Every row gives one point. Each copy is the shape, with its points in the same order, stretched, turned, moved and blurred by noise. Say if it was mirrored as well.
In the rows, 128 means zero.

Shape (7 x 3):
[[106  97 170]
 [ 48 104 129]
 [ 40 115 149]
 [145 116 129]
 [157 133 126]
 [175 145 137]
 [106 136 163]]
Copy 1 (7 x 3):
[[134 114 147]
 [166  78 112]
 [153  58 120]
 [130 149 119]
 [116 146 110]
 [ 94 148 122]
 [100  95 131]]
Copy 1 is: only turned
Copy 2, 7 rows:
[[ 79 128 152]
 [ 75 104  69]
 [ 52 121  87]
 [144 122 150]
 [159 132 147]
 [171 145 169]
 [ 99 151 130]]
Copy 2 is: only turned
Copy 3:
[[107 115  91]
 [104 189  49]
 [ 79 197  35]
 [137 110 158]
 [131 105 183]
 [117  89 208]
 [ 78 135 112]]
Copy 3 is: only turned

Shape:
[[117 100 121 105 145  79]
 [184 112 136 140 159 155]
 [185 142 161 116 153 146]
 [131 153 108 150 151 114]
 [112 127 155 173 143 116]
 [ 95 114 143 130 106  98]
 [ 67 127 135 122 176  95]
 [144 160 150 143  53 148]
 [127 153 123 142  39 195]]
Copy 1 (9 x 6):
[[105 119 150 106  99 148]
 [117 157 176 122 183 136]
 [120 145 159 125 179  99]
 [126 124 162 161 143 153]
 [142  95 129 120 151 159]
 [144 108 105 100 100 146]
 [ 90  95 114 127 111 165]
 [195 147  98 122 138 107]
 [187 184  72 131 141 120]]
Copy 1 is: mirrored
Copy 2:
[[145 116 136  65 119  77]
 [103  86 112 148 161 142]
 [111 115 146 157 166 159]
 [163 132 127 120 138 159]
 [153 135 101  75 176 120]
 [151 155 117  72 138  74]
 [175 160 155   7 156 130]
 [114 176  89 193 122 123]
 [ 94 172  71 188  97 136]]
Copy 2 is: only turned
Copy 3, 9 rows:
[[103 136 166 102 121  95]
 [149  71  72 142 101 113]
 [141  66  96 154 100 124]
 [147 111 120 113 159 118]
 [ 92 103 123 121 163 115]
 [ 89 151 151 132 153  99]
 [ 77 137 168  89 150 134]
 [141 140 103 199 156 123]
 [155 162  69 202 155 136]]
Copy 3 is: only turned
Copy 4:
[[138 139 130 130  76  85]
 [132 184 105 138 201 117]
 [125 183 124 172 162 140]
 [168 132 124 116 136 137]
 [158  93 117 135 172 120]
 [111  88 153 116 111 113]
 [174  83  96 139  73 115]
 [ 75 114 197 109 166 177]
 [ 49  93 170  72 201 204]]
Copy 4 is: only turned
